Each row is a point. Before rounding, the points of a table are all equally far from one centre. They may lie mostly on one side of it. Write the centre, to within rounding.

Points (8 x 3):
[[ 73  14 -44]
 [  5 -71   6]
 [-43 -17  11]
 [-20 -75 -23]
 [-42  21 -56]
 [-22  45 -38]
 [-52 -40 -40]
 [ 17 -54 -88]]
Centre: [ 11 -14 -32]

Points:
[[   7 -110  -32  -23   23   22]
 [  17  -89  -22  -21   58  -13]
 [  22  -65  -54  -33   60   15]
 [  35 -101  -25   11   -3   -1]
 [ -28  -61  -37  -45   24  -21]
 [  30  -60  -45  -22   60  -17]
 [  18  -89  -30   18   26  -27]
 [ -26  -64  -44   -7   59    7]
 [  -2  -74  -49  -27   61    6]]
Centre: [ 11 -48 -16 -11  14  12]

Points:
[[-71  -6  31  13 -31 -97  24  -6  -8  50 -30]
 [-16  45  46 -25 -38 -33 -24  39  14  81 -69]
 [-78 -16  26  22 -19 -32 -10  30  -2  68  39]
 [-68  26  30  -9   8 -65   2  92  39  68 -56]
 [-72 -12  40  -5 -16 -10 -26  51 -14  89 -38]
 [-12 -45  59 -17  -1 -41  16  16  40  49 -82]
 [ -4 -40  46   4 -27 -17  19 -36  18  53 -39]
 [-53  47  43  -7  61 -19 -24  74   9  73 -30]
 [-46   7  -9 -40 -17 -66  14  70  41  73 -67]
 [  2  20  48 -14  -7  -1 -26  52   0 104 -41]
 [-13  18  68  26  21 -45 -24  72 -12  69 -89]
 [-25   4  64 -20 -22 -70 -21  42  35  81 -34]
 [-56  73  27 -41 -10 -56  25  37  15  69 -19]
 [-27  -5  -7  38 -42 -68 -37  26 -13  92 -55]
 [-76 -36  27  -4  -7 -71   0   3  -2  65 -61]
 [-10   3 -12  16  22 -14 -42  19  22 101  19]
 [-43  10  97  12 -42 -50  -4  25 -13  13 -61]
 [-72  18  34  68  25 -77 -28   1  30  27 -52]]
Centre: [-13  12   4  14   7 -33   5  38   0  14 -27]

Points:
[[ -68  -71  -29  -36   -4   15  -68  -35   -6   41   29   -5   13  -37]
 [   1  -42   50  -58   47   47  -86  -30   44   -1    2   28   27  -23]
 [   9  -71   30 -111   55   57   -6  -70   -4   20   13    3  -15  -22]
 [ -17  -62    4  -76   58    6  -55  -45   44   31  -15   46    4  -27]
 [  -4  -63   -1  -56   39    6  -39  -27   -1   54   76  -28  -10  -29]
 [  13  -60   23  -27   28   58  -60  -35  -26   18   44   95   48  -19]
 [  13 -113   67  -52   27   24   40  -17  -43  -34    6   74  -33   -9]
 [ -13  -78   24  -77   43   18    0  -87   35   37   62   29   29   11]
 [ -52  -64  -16  -86   34   47  -24  -32   45   46   54   39  -27   -4]
 [  23  -86  -30  -76   33  -21   -8  -27   15   45   10   40   15   21]
 [  10  -60   -6  -85   23   22  -19  -65   -7   69   24  -22   21   78]
 [ -43  -54   69  -58   30   56  -75  -23    0   -1   22    9    5  -56]
 [ -43 -118   22  -55   -5   -8  -28    0   16   -3   31   33   -7  -35]
 [  19  -49   83  -61   70   -3  -11  -44   40  -11  -21   31   21  -13]
 [ -21  -75   65  -56   19  -36  -52  -92   -7  -13   10   28  -70   -7]
 [ -27  -40   26  -75   41   13  -59  -22   32   25  -26    6   53   -6]
 [ -37  -96   36  -61   72   18  -54  -32  -25   55  -12   -4   -8  -42]
 [ -42  -27   37  -76  -13   44  -45  -36   42   30   26   -9    6  -46]]
Centre: [-17 -46  31   8  16  40  -5 -38 -10  17   1  20 -24  30]
